Rows are points. The last column is the point's height on a tilted bowl or saddle (a function of degree 2), plus a little noise. Along how many of its main directions does it bend up, bend down or stay straight?

Points:
[[-21,-24,-3,41],
[31,23,81,-71],
[50,17,30,-4],
[55,-18,34,-14],
[5,-64,-18,46],
[-57,-18,-16,6],
[-44,-27,25,33],
[-4,4,-71,-29],
[-14,24,-72,-23],
[-7,33,22,26],
[5,66,-34,59],
[2,-5,-2,38],
[0,-64,47,64],
[54,-7,-11,-1],
[-46,-26,4,32],
[-23,47,20,19],
[-40,15,-61,-32],
[-19,-15,-48,0]]
Directions: 1 up, 2 down, 0 straight

Points:
[[-40,22,-43,-63,-23,-28,57],
[-66,11,-79,19,-14,13,69],
[-12,-69,3,-13,20,-15,-33],
[12,10,-38,-15,-22,-49,10],
[15,-8,-34,-32,13,10,29],
[-38,40,-50,-71,3,36,89],
[-10,14,-52,-38,-8,-12,34],
[20,-10,27,-61,-28,67,48],
[21,42,-14,53,1,-40,-1],
[-6,-14,11,66,-38,22,20],
[-18,18,15,-59,-46,22,34],
[20,-19,12,-21,22,31,25],
[33,-31,-15,91,-54,-15,69],
[-1,73,10,-6,8,33,-18],
[-3,-24,21,-34,-23,-30,7],
[-29,-29,3,35,35,36,-8],
[-59,7,8,-33,1,29,40],
[-6,-1,10,-47,-38,4,19],
[31,30,-16,-37,23,-66,13],
[-57,-10,-5,26,8,27,7],
[51,95,10,19,-5,-25,-74],
[-6,24,-3,-19,22,-2,11],
[-26,-19,22,44,2,46,4],
[-51,50,5,-16,6,51,38],
[23,-6,59,37,22,35,47],
[39,-12,33,20,41,22,39],
[35,16,15,-1,-5,91,16],
[21,-45,10,6,8,54,10],
[36,19,-61,14,28,11,32],
[-43,-64,20,54,-31,-5,-34],
[-26,4,-20,-19,-26,16,12],
[-19,-21,9,0,52,-19,1],
[48,-18,1,25,20,-27,35],
[-3,11,-2,-19,-25,9,7],
[-9,40,2,-49,18,-11,29],
[30,-25,-36,0,-17,-7,22],
[-35,24,-38,24,-14,-8,17],
[38,-20,-50,-16,4,88,56],
[8,-18,22,-29,18,61,28],
[-68,-68,-17,9,-48,0,-59],
[-28,-26,3,-14,15,4,-3],
[-91,12,3,-6,5,9,57],
[59,15,1,-21,-16,-47,24],
[-8,-13,-43,-7,-16,-49,7],
[-36,-11,-14,1,-11,-20,-1],
[10,26,62,24,54,-17,43]]
Directions: 3 up, 1 down, 2 straight
